Every row gives one point. Two turns around zero, p and q, are shown by what they do to some points. Write where each new point lands after one turn and then the other. Backwards means that the second turn is done in reverse. Each puzzle has new turns, and all numbers are rounded.

Turn p:
[11 -16] => [1 -19]
[-27 -16] => [-31 0]
[16 32] => [30 19]
Turn q:
[26 -8] => [23 15]
[6 -8] => [10 0]
[-33 -19] => [-6 -38]
[1 35] => [-27 23]
Where do these land?
p, then q: [-42 -3] => [-39 -17]
p, then q: [11 -25] => [19 -20]
p, then q backwards: [8 10] => [11 -7]
q, then p: [23 18] => [16 25]

Turn p:
[-16 2] => [5 -15]
[35 18] => [-31 25]
[-20 -20] => [26 -10]
Turn q:
[0 33] => [18 -28]
[11 3] => [-8 -8]
[-11 -36] => [-10 36]
Where do these land?
q, then p backwards: [-27 -17] => [21 -24]
p, then q: [37 6] => [34 -16]
q, then p: [-10 11] => [-2 15]

Turn p:
[-11 -18 -5] => [-3 10 -19]
[1 48 -4] => [-4 -42 23]
[25 -27 11] => [6 36 11]
[-8 17 27] => [28 -16 6]
[-7 -20 -29] => [-27 12 -21]
Turn q:
[-32 -18 17] => [28 15 -25]
[3 11 -15] => [-3 0 19]
[24 -25 -35] => [7 -46 17]
[-18 5 24] => [3 24 -18]
[22 27 9] => [-34 8 8]
Where do these land?
q, then p: [-18 -4 2] => [-8 -1 17]
q, then p: [27 -22 -1] => [-7 23 -25]
q, then p: [-29 37 -23] => [34 -21 34]
p, then q: [19 -10 22] => [-30 8 -2]

Turn p:
[34 -14 -26 -1] => [24 -29 0 25]
[-12 -22 34 -9] => [-33 7 -27 1]
[-23 11 -11 18] => [8 28 16 -3]
[-17 19 -26 18] => [23 23 24 -4]
[-33 6 12 -10] => [-9 26 -12 -22]
[13 16 -4 19] => [1 -6 27 4]
[39 -17 21 -35] => [-14 -49 -30 0]
Turn q:
[-1 -5 5 -17] => [-3 -15 3 -10]
[19 -38 9 6] => [-43 0 9 5]
[30 19 -3 -3] => [3 -16 -20 25]
[5 40 -41 -9] => [34 1 -47 1]
[-31 11 4 -1] => [24 7 14 -16]
[-24 -26 27 25] => [-13 23 44 -4]
Where do these land?
p, then q: [-6 34 -11 -43] => [-18 -44 -24 -19]
p, then q: [-18 -19 20 26] => [34 22 10 3]
p, then q: [11 4 -32 8] => [-19 -7 2 29]
p, then q backwards: [5 -10 36 26] => [26 -33 13 14]
p, then q: [8 -9 -13 -18] => [-18 3 -18 2]

Turn p:
[2 -3 27 -14 31 38] => [30 -10 -18 14 -33 -28]
[-21 -26 -30 -16 6 41] => [21 -45 -8 25 -11 26]
[8 -16 10 39 -36 -23] => [4 36 23 -31 10 29]
[0 34 -8 14 3 -33] => [-30 13 -12 -18 30 -12]
[13 -2 -19 27 31 -1] => [26 -4 -12 -4 36 -9]
[17 7 18 -27 -22 8] => [-14 20 9 23 -27 -3]
[16 -23 -2 -23 10 -29] => [-3 -7 40 10 11 -20]
[-32 45 -7 -9 -14 8] => [-41 -9 -38 -4 -12 9]
[-3 -15 11 8 -9 -8] => [5 6 15 -14 -5 6]
Turn q:
[5 17 2 24 5 23] => [19 3 -6 23 -20 10]
[4 5 37 -24 11 -5] => [18 -25 -7 -33 -2 -5]
[-49 40 -8 -22 -17 -56] => [1 -6 30 -22 64 50]
[27 0 -20 2 -6 6] => [-16 21 -1 0 -22 3]
[30 -28 10 15 24 -4] => [-19 -23 3 4 -33 -23]
[-21 -13 -21 -12 3 10] => [3 20 11 6 19 -20]
[4 -21 0 17 -20 26] => [-6 11 -30 23 -5 -15]
Where do these land?
p, then q backwards: [9 1 -19 -9 20 14] => [-21 -9 14 19 -1 9]
q, then p: [-10 36 -29 3 -12 -13] => [15 8 -40 6 -23 -10]
p, then q: [21 8 -7 3 13 4] => [-6 -6 18 8 -13 10]
p, then q backwards: [-4 6 -8 -9 42 -6] => [-18 -31 25 -2 9 3]
p, then q: [-13 8 28 10 3 22] => [-18 29 -8 -13 5 14]
p, then q: [13 -23 32 -38 -18 -24] => [9 -38 -37 -8 22 25]
q, then p: [-8 -25 3 60 -59 -16] => [31 -46 -36 -32 33 39]
p, then q: [-9 -10 1 -19 12 17] => [-25 -3 -15 9 0 -6]

Turn p:
[7 5 -18 -22 15 2] => [-2 22 -15 -13 14 6]
[2 19 27 14 -36 15] => [-17 -28 7 -5 -41 0]
[-19 16 4 -3 -14 -21] => [9 -15 -26 13 -12 2]
[9 32 47 27 1 14] => [-19 -44 8 -24 -18 -32]
[-40 0 2 16 -7 -4] => [27 -29 -1 10 -2 14]
[-34 16 4 8 -5 28] => [17 -29 2 -23 -9 23]
[44 -30 -29 -9 36 -8] => [-18 49 15 6 44 -13]
[8 -33 3 -26 1 -14] => [16 37 4 14 -5 -13]
[21 -25 -40 -6 9 -13] => [-10 37 4 22 29 13]
Turn q:
[23 -1 -24 -11 5 -1] => [-3 -8 2 -28 15 12]
[-7 -20 -26 28 -13 -13] => [25 -23 -13 -7 10 -28]
[8 19 13 11 15 -7] => [-21 -10 18 9 -6 -2]
[-28 16 -3 -11 -35 -5] => [-1 18 -31 -7 -29 -17]
[6 -10 -14 -9 9 59] => [34 32 32 -20 6 18]
[7 6 77 -5 0 -21] => [-30 -10 -5 61 -27 31]
[-9 -10 -23 -3 18 -13] => [-4 1 -5 -8 30 -15]
Where do these land?
p, then q backwards: [-17 -7 15 36 1 -6] => [14 -11 7 38 8 -7]
p, then q: [24 12 18 37 14 9] => [-5 9 -24 39 21 -5]
q, then p: [-19 32 13 -15 -10 16] => [-7 -23 -25 1 -27 16]
q, then p: [-5 19 -32 -15 -19 -21] => [17 26 -31 8 2 21]
p, then q: [-14 -10 -28 -25 17 -35] => [-13 -18 38 -31 10 -14]
q, then p: [43 -27 35 7 -3 17] => [-15 0 58 -22 -12 0]
p, then q: [-12 -20 -21 -25 0 20] => [-10 12 25 -16 -21 20]

Turn p:
[33 -19 36 3 30 31 -27 -5] => [20 -39 37 -24 -14 -34 -4 12]
[23 2 6 27 27 29 10 3] => [7 -10 15 -27 -24 -21 12 -26]
[-30 -22 -16 -6 30 -17 -21 17] => [18 -13 14 51 5 7 0 -14]
[-31 43 -30 -20 -13 -26 19 -18] => [8 51 -43 16 23 13 -11 -6]
[22 -20 -1 16 -35 -33 2 -13] => [-37 -27 -19 -12 28 15 0 4]
[-14 21 -2 -30 -32 28 7 21] => [0 44 10 -6 -16 24 2 30]
[18 -19 11 32 -3 -2 -9 8] => [-20 -30 12 -9 1 -8 20 -6]
[9 -19 5 -22 -14 -7 28 10] => [-25 -1 0 -1 -15 19 -29 6]
[-35 38 2 -29 13 -14 -12 19] => [14 47 8 39 11 -14 -8 9]
[-22 -24 10 26 16 2 10 -19] => [5 -29 -25 14 -22 -12 13 -8]
[27 19 -22 2 -20 9 -6 -24] => [10 7 -10 -40 24 13 5 -1]
Turn q:
[38 -26 1 6 -36 -46 6 -7] => [-15 27 -50 3 24 2 -38 -13]
[11 -23 23 9 -28 -5 6 -57] => [-22 25 -10 2 50 -39 -6 7]
[34 0 -47 23 -2 -11 -10 19] => [8 -13 -54 3 -25 3 5 -26]
[6 40 -2 3 16 5 -11 28] => [19 -23 13 24 -31 8 -5 -13]
[-16 11 -9 -17 12 6 -34 26] => [8 8 23 -3 -34 17 12 -21]
[-5 -11 22 -20 24 13 13 -16] => [-12 9 21 -5 -3 -11 1 37]
[-29 1 12 13 21 4 -5 17] => [21 2 19 8 -1 22 21 12]
[-19 12 -1 -6 4 38 2 33] => [30 -22 28 -22 -18 7 6 0]
[-19 -2 3 -11 -10 -5 33 -43] => [-38 -11 10 -7 38 -8 2 18]
Where do these land?
q, then p: [-22 -21 -23 30 3 -11 -26 33] => [13 16 -12 -52 -19 16 -11 -15]
p, then q backwards: [2 16 11 -11 3 -22 -10 -28] => [20 -12 15 17 -17 3 18 -13]
q, then p backwards: [-3 7 31 -17 11 25 -6 -23] => [7 14 32 -8 11 5 -21 26]
p, then q backwards: [19 2 17 -27 25 17 6 82] => [-18 33 42 -65 13 6 -38 -3]
p, then q: [-2 -12 -29 42 40 -31 -14 -11] => [-30 11 -37 12 20 -22 29 36]
p, then q backwards: [1 19 -10 -27 -5 20 -6 -7] => [-3 -25 24 0 -1 4 -2 22]
q, then p: [-6 -22 -1 -6 -19 -4 24 -14] => [23 10 14 24 -4 0 -15 -7]
p, then q backwards: [-10 11 7 17 -16 -5 29 -22] => [23 -24 -29 3 2 -10 0 -9]
q, then p: [22 -2 -3 0 -44 12 5 -11] => [23 -14 -5 17 34 -3 -22 -4]

Turn p:
[13 -18 -18 -17 5 5 21 -22 3] => [-4 -13 11 7 7 -31 13 -9 22]
[24 -5 4 25 -39 0 5 2 32] => [-4 3 23 17 -8 -8 29 28 -35]
[4 42 -15 7 22 -31 17 -31 0] => [9 -5 22 -53 35 -7 2 -1 3]
[34 -12 -30 -7 28 -7 28 25 6] => [-5 -11 -20 -20 -11 -38 32 -30 -5]
[-4 6 -22 19 19 34 25 -24 0] => [-15 -25 -10 -11 21 0 27 19 32]
[7 27 -18 24 32 25 18 5 -4] => [-11 -24 -24 -38 5 8 24 11 11]
[3 3 35 -23 -10 -17 -35 1 -35] => [21 21 8 0 -28 5 -53 0 3]
[-14 -22 17 14 -13 -29 -23 -11 -2] => [17 31 1 21 17 -4 -22 13 -14]
[-7 -31 -15 -36 -26 -4 -41 21 -6] => [-31 20 -1 38 -20 -11 -36 -25 -10]
[-29 -4 35 4 -7 24 -18 -1 34] => [11 -22 -2 40 9 38 -8 13 -15]
[-30 15 27 -10 -11 0 3 36 -27] => [11 25 -6 -2 -26 47 -8 -18 8]
Turn q:
[-29 -35 26 -3 7 -37 -22 -24 1] => [-3 5 5 -37 7 -10 41 -30 -34]
[-37 -3 5 19 12 -26 -12 2 12] => [13 19 24 -14 -5 10 11 -11 -34]
[12 8 -2 28 41 2 26 -9 -28] => [16 6 1 -35 -4 -22 -44 16 4]
[40 0 -9 11 -24 35 25 33 41] => [-21 10 11 26 -9 34 -11 15 64]
[19 23 22 -14 1 29 7 16 18] => [-16 -31 12 11 -14 15 -4 26 21]
[25 4 -19 -21 14 3 -24 1 -16] => [23 -28 -23 10 -6 -9 -8 -16 10]
[-3 20 -3 18 -35 16 14 15 4] => [-24 20 2 30 -5 14 -15 18 1]
[-17 -7 13 -4 2 -37 10 -35 9] => [6 17 -7 -30 8 -8 36 12 -21]
[-1 14 -43 -21 34 5 -11 -22 -27] => [52 -17 -15 11 10 -37 -14 -1 -5]
[-13 -9 9 -12 -19 -39 -13 12 -10] => [-6 2 -20 -6 12 23 16 -20 -31]
[21 -3 -16 -25 -1 57 24 27 -4] => [-10 -28 11 32 26 -2 -29 10 47]
[-18 -10 16 23 -30 -9 -25 -16 0] => [-27 23 0 4 -18 -9 20 -19 -25]
Where do these land?
q, then p backwards: [-8 9 25 -21 1 41 -14 -28 3] => [39 -13 -19 -7 -11 25 8 -20 24]
q, then p: [-11 2 -2 44 -16 -27 -12 29 -11] => [-26 -4 17 -15 -8 24 -29 30 24]
p, then q backwards: [3 -5 -10 -2 21 38 25 -40 12] => [20 -9 8 -50 10 32 10 -8 12]
q, then p: [38 4 20 -17 5 34 21 -26 24] => [6 3 0 34 8 7 30 -36 -38]
p, then q: [-13 -3 -11 5 10 1 -17 40 1] => [14 12 -5 28 10 -29 -10 1 -10]
p, then q: [-4 -31 16 -3 -22 -25 13 20 -19] => [-3 16 -24 9 -33 2 -8 35 -3]
p, then q backwards: [11 34 -38 -16 -5 11 -4 -7 -25] => [18 -24 44 22 6 16 14 2 -1]
p, then q: [-8 -27 -4 9 -21 -40 -18 14 15] => [11 3 -19 -8 -24 -14 -33 14 -32]
q, then p: [-30 4 8 17 -1 -38 29 18 35] => [4 -32 -3 -19 -43 35 2 -3 24]
p, then q: [22 15 -3 -18 28 5 -23 -19 -36] => [13 -16 -8 17 -2 18 44 -32 -3]

Turn p:
[29 35 8 21 17 25 2 -10 38] => [-40 7 16 18 -5 -46 -2 -25 -7]
[-14 28 17 9 44 8 9 -4 6] => [-24 -27 10 32 -21 -9 9 -11 20]
[16 -35 -2 -3 -28 -25 -25 -29 -23] => [21 43 10 -35 17 25 5 8 17]
[3 -23 3 -28 12 -35 30 33 14] => [46 -26 7 27 32 2 -17 2 -3]
[-1 28 15 -25 0 27 -14 10 33] => [-28 -9 19 16 -8 4 -10 -21 -40]
[-26 -7 -1 40 -27 1 -20 -16 -13] => [-18 13 -27 -31 2 11 39 5 8]
[-18 -26 -24 6 -16 9 3 -27 -19] => [4 5 -27 -40 -5 15 -7 -2 20]
[15 -18 -33 -13 2 -3 -24 18 -9] => [34 1 17 -28 -13 -7 -4 10 -16]
[11 -20 10 6 -19 21 -11 1 -19] => [-15 11 3 -26 8 7 -7 28 -3]
[-15 37 7 -14 15 -27 51 23 -10] => [19 -17 -27 66 -9 1 -8 7 6]
Turn q:
[-11 10 18 -7 2 -32 17 23 9] => [5 -4 2 9 5 -24 25 28 21]
[-18 19 15 -23 14 6 -13 -1 -49] => [0 55 5 29 -18 -3 0 -4 4]
[-21 17 -13 18 7 -7 7 -2 1] => [-12 5 -2 -19 -12 0 24 -5 11]
[-17 9 3 -1 -75 7 -16 -21 -45] => [-12 -8 13 51 -42 39 -17 -30 36]
[-9 22 -41 -22 9 16 16 18 -24] => [27 38 28 -26 -10 16 2 -2 17]
[-21 14 4 3 15 18 -2 -64 -19] => [-35 31 -6 6 6 0 3 -58 -2]
[10 -44 -19 -15 4 -12 16 -14 36] => [14 -26 -15 -14 55 15 -1 -1 0]
[12 15 7 10 7 -33 -21 -7 -6] => [3 -6 -4 20 -12 -8 32 -4 -22]
[1 3 3 6 5 21 -27 19 33] => [-23 -10 13 -15 -1 4 -12 28 -27]
[32 -32 14 19 18 21 6 20 27] => [7 -24 -21 -25 12 -21 -34 20 -26]
[30 19 10 2 -3 18 10 15 29] => [2 -23 29 -16 0 -27 -17 9 -13]
[13 -53 -1 9 -3 -23 9 14 10] => [25 -30 -40 0 20 8 -5 19 3]
Where do these land?
p, then q: [-23 27 44 -19 17 12 -21 -19 17] => [-52 6 -23 -4 -8 -4 -25 -17 27]
q, then p backwards: [-19 -5 21 -35 5 -8 3 -4 -14] => [23 10 24 8 -8 -23 18 -10 -5]
p, then q: [-12 8 -32 -7 6 32 10 -39 30] => [-24 -1 7 26 24 41 15 -32 -1]
q, then p: [-25 -24 30 24 0 -25 -2 12 -23] => [26 -5 -36 -16 -2 -31 12 -13 -20]
q, then p backwards: [-19 0 20 -4 18 -29 0 23 -25] => [11 24 -3 28 -9 -23 9 6 -30]
p, then q: [50 -7 -19 3 -3 20 3 -23 5] => [-13 5 24 36 2 -2 38 11 -16]
p, then q: [12 5 -14 -12 15 20 25 -13 53] => [-20 2 -29 30 13 19 29 -27 -23]
q, then p: [20 15 -13 26 -9 -28 -7 14 -36] => [2 40 -26 -10 24 -16 -22 13 -7]
p, then q backwards: [25 5 -13 14 -43 -15 3 7 -5] => [-1 -12 7 -13 50 -3 -2 9 -15]
p, then q backwards: [16 -2 -33 10 -11 47 21 13 10] => [19 -10 30 34 24 32 10 8 13]
q, then p: [-26 -20 9 -2 6 -26 -35 29 -13] => [2 -19 -33 -1 -13 -34 2 24 -27]

Turn p:
[48 -32 12 -9 11 20 -16 -5 -7 -7 7] => [-5 6 -9 19 -13 -45 16 21 -28 1 19]
[56 14 6 -13 17 31 -23 18 17 -22 3] => [-16 -2 38 20 -30 -54 -2 -1 -12 -2 18]
[35 -12 -7 -25 37 2 -2 22 23 17 5] => [-12 -12 11 -11 -23 -35 1 35 11 -27 20]
[43 -3 1 -5 34 -17 -10 12 3 -39 18] => [-19 6 26 0 -20 -44 13 33 3 26 -12]
[46 4 -3 -29 -8 0 8 3 22 -18 -2] => [-16 -4 11 -3 -10 -40 -36 11 -9 11 14]
[-37 -1 -4 -5 -16 -22 2 -37 -16 11 -19] => [24 10 -35 -18 6 30 -12 -13 -6 1 -27]
[16 6 9 -23 28 11 -39 -9 23 -15 4] => [-8 12 5 6 -54 -31 3 -5 5 -4 -2]
[-15 3 -17 17 -6 -1 2 26 -22 4 -34] => [23 8 23 11 29 18 -4 4 0 -22 -15]
[-50 27 20 8 -14 -5 30 -20 -37 25 4] => [40 -16 -15 -30 23 46 15 -33 2 17 0]
[-40 -10 34 13 -27 -20 7 8 10 12 -4] => [13 -1 -31 13 25 22 -3 -16 41 9 2]
[-54 -11 -6 4 -9 15 28 -14 -3 -11 3] => [-1 32 -11 -16 14 49 2 -13 3 9 15]
[-38 4 -22 11 -36 -10 -4 4 -18 20 23] => [2 -24 -11 14 10 60 -3 -1 -4 5 -10]
[-11 11 -24 57 -11 -4 17 -8 6 24 -8] => [-25 -15 0 -7 44 23 12 -22 -5 -24 -23]
Turn q:
[-19 -64 24 -35 3 -2 -18 -9 -23 -2 14] => [-11 54 36 25 23 -22 5 -10 3 -35 -3]
[2 11 -1 16 10 25 32 -12 2 29 -1] => [-15 -18 -15 -20 -13 -25 22 21 -12 6 -8]
[-27 18 0 2 29 2 -30 19 -23 -17 16] => [5 25 -22 -29 24 11 -32 -18 -5 -11 -8]
[28 1 17 -8 -6 5 8 13 -40 -5 7] => [3 19 3 -17 1 -15 5 1 46 9 5]
[-40 2 8 17 -9 17 26 -17 24 -4 -2] => [-20 -1 -26 21 -15 5 8 20 -27 -4 -30]
[27 46 19 -19 -15 -2 23 -10 7 43 5] => [-17 -38 5 -8 3 -32 11 -4 13 56 -12]
[0 -15 -66 -7 -14 -8 -16 17 -20 -10 -41] => [-12 2 5 -10 -8 53 19 -22 3 -19 57]
[0 14 -24 -17 37 -10 9 15 29 4 -35] => [-13 -34 30 -32 -9 31 -9 -1 -22 -5 -4]
[-11 27 -14 -2 -3 2 20 40 6 14 26] => [-18 -8 -20 -19 -34 -11 -25 -27 -2 14 -4]
[-17 -27 18 25 -4 -23 -59 -4 21 -8 -16] => [44 -3 2 35 32 20 4 -23 -17 -34 -11]
[9 -23 11 -1 17 -15 18 -15 12 10 7] => [-3 -13 23 10 0 -24 -5 19 -3 -17 -4]
[11 18 -4 9 -34 -43 31 -2 5 -10 -13] => [-14 -40 -7 31 -14 17 -9 7 36 11 7]
[3 -9 -27 7 -4 9 -39 -27 10 -14 20] => [26 18 -7 16 16 5 -6 5 -33 6 34]
[33 1 39 11 -8 42 -5 -8 -8 -28 13] => [42 35 -6 -4 -5 -13 14 29 19 25 -20]
Where do these land?
q, then p: [-13 -19 -45 -32 12 0 -32 -30 -10 11 -3] => [16 -8 11 -22 -22 19 53 -4 -1 34 11]
p, then q backwards: [29 19 39 14 -18 13 9 26 -23 -12 27] => [38 10 -3 -19 -29 -15 -18 -28 17 35 3]
p, then q: [-12 -32 -32 -14 25 -4 -22 22 12 -16 2] => [10 3 -28 -2 -31 27 -6 -25 10 15 -28]
q, then p: [6 14 12 -3 23 -8 27 -10 4 10 -19] => [18 21 -9 8 4 1 -7 19 25 -12 15]
q, then p: [27 -11 -34 -6 -34 22 -4 14 15 -33 -32] => [-16 -30 2 12 17 2 -2 -31 -24 12 54]
p, then q: [-25 -15 -29 -19 21 36 -44 -6 16 -17 -20] => [10 11 -50 15 -4 34 1 4 23 44 -11]
p, then q: [0 -30 -11 -27 0 11 -44 -20 41 13 -22] => [13 6 -39 27 -3 51 -15 -10 3 14 30]
p, then q backwards: [-5 10 12 50 -17 18 19 14 -22 -4 11] => [-1 4 2 -24 -18 -11 -38 -25 -3 23 -31]
q, then p: [-43 -21 7 -27 -5 -21 7 -7 -6 11 -14] => [7 39 2 -10 7 20 23 -29 16 7 -13]
p, then q: [-11 48 3 27 -29 -15 6 26 -1 -15 14] => [15 -6 15 4 19 -25 37 14 -29 -21 -32]
q, then p: [11 28 28 11 -4 5 50 -2 -3 9 47] => [1 -20 -16 19 8 16 -38 24 31 -30 -38]
q, then p: [-1 -17 2 16 3 -27 2 -23 9 -2 3] => [-13 13 10 19 11 -7 23 15 9 8 -10]
q, then p: [11 9 30 -8 26 -23 3 -24 -22 8 3] => [4 14 1 -8 -16 -19 9 20 43 -16 -9]
q, then p backwards: [26 17 15 18 -4 -7 22 21 -11 37 4] => [19 23 35 -3 20 -25 -1 -6 18 20 12]
